Every row gives one point. Two turns around zero, p and q, are shown by what they do to some points. Where does a point land after both, in the order given? Backwards means that the second turn is done in reverse. Each puzzle has new turns, and all numbers are rounded.

Turn p:
[+0.26,-0.62,+0.21] -> [-0.18,-0.58,-0.36]
[+0.39,+0.16,-0.41] -> [+0.42,+0.23,-0.34]
[-0.27,+0.08,+0.45] -> [-0.18,-0.19,+0.46]
[-0.38,+0.39,-0.24] -> [-0.05,+0.54,+0.25]
Turn q:
[-0.10,+0.02,-0.46] -> [+0.13,+0.36,-0.27]
[-0.47,+0.31,-0.28] -> [-0.27,+0.57,-0.05]
[+0.70,-0.07,+0.35] -> [+0.44,-0.55,+0.34]
[-0.13,-0.26,+0.39] -> [-0.31,-0.37,-0.02]
Where do these land?
p, then q: [+0.06,-0.01,+0.61] -> [-0.18,-0.56,-0.18]
p, then q: [+0.60,-0.03,-0.43] -> [+0.69,+0.23,-0.14]
q, then p backwards: [-0.66,-0.16,-0.20] -> [-0.32,-0.41,-0.48]
p, then q: [+0.00,+0.20,+0.02] -> [+0.04,-0.09,+0.18]

Turn p:
[+0.21,-0.32,-0.29,+0.09] -> [+0.05,+0.21,-0.43,-0.05]
[+0.15,-0.12,+0.22,-0.31] -> [+0.28,-0.17,+0.04,-0.27]
[-0.02,+0.05,-0.18,-0.37] -> [+0.00,+0.18,+0.14,-0.35]
[-0.54,+0.15,+0.68,-0.66] -> [-0.08,-0.70,+0.67,-0.51]
[-0.06,+0.18,-0.19,+0.01] -> [-0.12,+0.21,+0.12,+0.04]
[+0.38,+0.15,-0.08,+0.08] -> [+0.30,+0.25,-0.01,+0.17]
[-0.12,-0.08,-0.16,+1.16] -> [-0.43,+0.03,-0.51,+0.97]
Turn q:
[-0.87,-0.41,+0.38,+0.03] -> [-0.85,-0.46,+0.12,+0.36]
[+0.15,+0.01,-0.04,+0.14] -> [+0.14,+0.10,-0.07,+0.09]
[+0.11,+0.64,+0.00,+0.35] -> [+0.30,+0.47,+0.45,+0.18]
[+0.16,-0.38,+0.24,+0.09] -> [+0.10,-0.32,-0.26,+0.24]
[+0.54,-0.11,-0.73,-0.09] -> [+0.32,+0.44,-0.59,-0.44]
[+0.07,+0.26,-0.23,-0.63] -> [+0.05,-0.01,+0.15,-0.70]
[-0.15,+0.00,+0.37,+0.11] -> [-0.06,-0.22,+0.21,+0.28]
Where do these land?
p, then q: [-0.31,+0.07,+0.30,-0.27] -> [-0.14,-0.49,-0.08,+0.02]
q, then p: [+0.06,+0.65,+0.31,-0.11] -> [+0.53,-0.47,+0.16,+0.09]
p, then q: [-0.48,-0.50,-0.46,+0.28] -> [-0.74,+0.40,+0.02,-0.25]
p, then q backwards: [+0.61,-0.17,+0.18,-0.03] -> [+0.65,-0.02,+0.04,+0.09]
q, then p: [-0.33,-0.32,+0.07,+0.34] -> [-0.48,-0.02,-0.15,+0.28]
q, then p: [+0.46,-0.36,-0.05,+0.19] -> [+0.08,+0.52,-0.30,+0.10]
q, then p: [-0.01,+0.63,-0.36,-0.40] -> [+0.35,-0.18,+0.64,-0.35]

Turn p:
[+0.13,-0.57,+0.15,-0.06,+0.18,-0.19] -> [+0.02,-0.47,+0.20,-0.09,+0.07,+0.39]
[+0.52,-0.02,-0.51,-0.62,+0.17,-0.22] -> [-0.14,-0.32,-0.34,-0.43,+0.74,-0.16]
[-0.39,-0.45,+0.37,-0.13,+0.15,+0.20] -> [-0.22,-0.01,+0.32,-0.21,-0.35,+0.50]
[-0.34,+0.19,+0.02,+0.13,-0.14,-0.25] -> [-0.22,-0.02,-0.01,+0.27,-0.27,-0.23]
[-0.49,-0.04,-0.63,+0.18,-0.67,-0.19] -> [-0.26,-0.09,-0.86,+0.40,-0.43,-0.07]
[+0.41,+0.84,+0.37,+0.33,-0.19,+0.38] -> [+0.67,+0.64,+0.22,+0.04,-0.03,-0.63]
[+0.16,+0.04,+0.23,+0.18,+0.50,+0.28] -> [+0.15,+0.29,+0.47,+0.03,+0.27,+0.21]
Turn q:
[+0.17,+0.02,+0.29,-0.35,+0.39,-0.22] -> [+0.23,+0.21,-0.14,-0.42,+0.31,-0.22]
[-0.20,-0.21,-0.16,+0.42,-0.33,+0.51] -> [-0.32,-0.04,+0.34,+0.34,-0.30,+0.47]
[+0.03,-0.38,+0.23,+0.37,-0.19,-0.32] -> [+0.06,-0.49,+0.34,-0.31,-0.14,+0.08]
[+0.74,+0.15,-0.68,-0.60,+0.50,-0.29] -> [+0.27,-0.09,-0.95,+0.10,+0.86,-0.01]
[-0.40,+0.56,+0.04,+0.42,-0.17,+0.23] -> [+0.06,+0.20,+0.39,+0.58,-0.38,-0.24]
[-0.43,-0.39,-0.20,-0.12,+0.35,-0.13] -> [-0.56,-0.06,+0.12,-0.17,+0.37,-0.18]
[-0.32,-0.02,+0.49,+0.32,+0.03,+0.31] -> [-0.02,+0.30,+0.62,-0.08,-0.25,+0.04]
[+0.40,+0.28,-0.01,-0.45,-0.59,-0.09] -> [+0.29,-0.04,-0.70,-0.03,-0.47,+0.05]
Where do these land?
q, then p: [+0.15,-0.46,+0.70,+0.10,-0.24,+0.26] -> [+0.18,+0.23,-0.04,-0.82,-0.28,-0.14]
q, then p: [-0.41,+0.10,+0.86,-0.12,+0.02,-0.65] -> [-0.19,-0.81,+0.09,-0.50,-0.12,-0.62]
q, then p: [+0.27,+0.41,-0.46,+0.32,-0.01,+0.14] -> [+0.46,+0.10,+0.04,+0.51,+0.17,+0.25]
p, then q backwards: [+0.38,-0.06,-0.09,-0.37,-0.16,-0.01] -> [+0.24,-0.18,+0.11,-0.22,+0.12,-0.40]
p, then q backwards: [-0.99,+0.13,-0.37,-0.19,+0.00,+0.12] -> [-0.60,-0.17,-0.30,-0.55,-0.36,+0.53]
q, then p: [+0.41,-0.10,-0.45,+0.44,+0.08,-0.13] -> [+0.27,+0.00,+0.18,+0.12,+0.22,+0.65]
p, then q backwards: [+0.19,-0.02,-0.19,-0.18,+0.31,+0.28] -> [+0.17,-0.22,+0.04,-0.16,+0.40,+0.15]

Turn p:
[+0.03,+0.53,+0.74,+0.48,-0.29,+0.42,-0.27,+0.27] -> [+0.56,+0.04,+0.10,+0.56,-0.31,-0.74,-0.27,+0.35]
[+0.18,+0.01,+0.00,-0.54,+0.08,-0.22,-0.42,+0.41] -> [+0.18,-0.21,-0.43,-0.11,+0.58,+0.12,-0.16,+0.28]
[-0.30,-0.44,-0.31,+0.28,-0.64,+0.52,+0.64,-0.66] -> [-0.12,+0.35,+0.10,-0.05,-1.15,+0.46,+0.20,-0.51]
[-0.17,-0.31,+0.52,+0.00,+0.02,+0.05,-0.34,+0.46] -> [+0.53,-0.41,+0.01,+0.11,+0.17,-0.09,-0.46,-0.11]
[+0.32,-0.22,-0.62,+0.43,+0.10,-0.19,+0.35,-0.47] -> [-0.49,+0.50,+0.36,+0.12,+0.02,+0.39,+0.45,-0.35]
[-0.37,+0.30,-0.03,-0.04,+0.14,-0.07,-0.65,+0.21] -> [+0.11,-0.18,-0.46,-0.01,+0.35,-0.56,-0.03,-0.16]
[-0.46,+0.22,+0.24,+0.56,-0.30,+0.42,+0.09,+0.38] -> [+0.09,-0.28,-0.01,+0.59,-0.57,-0.46,-0.23,-0.15]
[-0.11,+0.05,+0.19,-0.40,-0.05,-0.67,-0.31,+0.12] -> [+0.32,-0.45,-0.19,-0.27,+0.47,-0.01,+0.34,+0.16]
[+0.11,+0.12,-0.13,-0.38,+0.36,-0.34,+0.25,+0.13] -> [-0.39,-0.24,+0.06,-0.25,+0.34,+0.16,+0.07,+0.31]
[+0.23,-0.22,-0.32,-0.33,+0.55,-0.17,+0.31,-0.64] -> [-0.48,+0.36,+0.32,-0.70,+0.22,+0.34,+0.15,-0.05]
[+0.53,-0.04,-0.29,-0.06,+0.04,+0.24,+0.35,-0.21] -> [-0.33,+0.50,+0.13,+0.01,-0.10,+0.39,-0.05,+0.23]
Turn q:
[+0.10,-0.66,-0.52,-0.39,+0.12,+0.08,-0.18,-0.30] -> [-0.12,-0.17,+0.40,-0.51,+0.61,+0.13,+0.28,-0.29]
[-0.08,+0.16,+0.02,+0.36,-0.40,-0.63,+0.01,+0.18] -> [+0.58,-0.05,-0.43,-0.05,-0.27,+0.03,-0.35,-0.16]
[+0.38,+0.03,+0.13,+0.45,+0.31,+0.01,-0.07,-0.79] -> [-0.53,-0.17,-0.03,-0.03,+0.07,-0.70,-0.36,-0.40]
[+0.10,+0.33,-0.06,-1.19,+0.33,+0.31,+0.30,+0.40] -> [-0.34,+0.65,-0.01,-0.25,+0.27,+0.34,+0.63,+0.91]
[+0.33,-0.09,+0.21,-0.22,-0.11,-0.09,-0.17,+0.44] -> [+0.41,+0.23,-0.08,+0.17,+0.21,-0.14,+0.32,+0.15]
[+0.13,+0.12,-0.23,+0.33,+0.31,+0.28,+0.20,+0.39] -> [-0.27,-0.30,-0.37,+0.38,-0.02,+0.17,+0.30,+0.03]
[+0.28,-0.26,-0.12,+0.22,-0.44,+0.14,-0.11,-0.66] -> [-0.07,-0.07,+0.30,-0.34,-0.19,-0.41,+0.05,-0.67]
[-0.57,+0.25,+0.16,+0.41,-0.40,-0.29,-0.45,+0.08] -> [+0.46,+0.15,+0.05,+0.32,-0.34,+0.30,-0.63,-0.30]
[-0.67,+0.13,+0.41,+0.03,+0.28,+0.18,+0.48,+0.27] -> [-0.13,-0.28,+0.15,+0.31,-0.36,+0.29,-0.24,+0.75]
Where do these land?
p, then q: [+0.68,+0.85,+0.43,-0.40,-1.04,+0.33,-0.10,-0.16] -> [+0.53,+0.18,-1.15,+0.27,-0.37,+0.33,+0.90,-0.08]
p, then q backwards: [+0.24,+0.12,-0.77,-0.05,+0.13,+0.13,-0.21,+0.38] -> [+0.18,+0.52,-0.28,+0.10,+0.65,+0.01,-0.26,+0.12]
q, then p: [+0.13,-0.21,-0.11,+0.30,-0.13,-0.17,-0.22,-0.22] -> [+0.13,+0.28,+0.14,-0.33,+0.15,+0.08,+0.20,-0.12]
p, then q backwards: [-0.07,-0.03,+0.36,+0.18,+0.14,-0.03,-0.28,+0.21] -> [+0.04,-0.32,+0.28,+0.18,+0.03,-0.23,-0.20,-0.04]
q, then p: [+0.15,-0.56,-0.05,-0.25,+0.62,-0.21,+0.42,-0.02] -> [-0.24,-0.53,+0.13,-0.24,+0.45,+0.35,-0.49,-0.18]
p, then q: [-0.55,-0.15,-0.01,-0.19,-0.51,+0.13,-0.19,-0.12] -> [+0.02,+0.04,+0.02,-0.61,-0.05,-0.05,+0.36,-0.42]
p, then q: [-0.17,+0.14,+0.47,+0.05,+0.53,-0.11,-0.09,-0.56] -> [+0.26,+0.40,-0.04,-0.28,+0.23,-0.34,-0.27,+0.58]
q, then p: [+0.08,-0.13,-0.47,+0.58,+0.43,+0.61,+0.22,+0.46] -> [-0.31,-0.05,+0.38,+0.12,-0.59,+0.29,-0.18,-0.82]
p, then q: [-0.62,-0.38,+0.32,+0.08,+0.27,-0.31,+0.01,+0.01] -> [+0.09,-0.11,+0.51,-0.38,+0.34,-0.50,-0.08,+0.07]
q, then p: [+0.13,+0.35,-0.18,-0.28,-0.44,-0.37,+0.45,+0.02] -> [-0.21,+0.04,-0.62,-0.02,-0.08,+0.36,+0.13,+0.45]
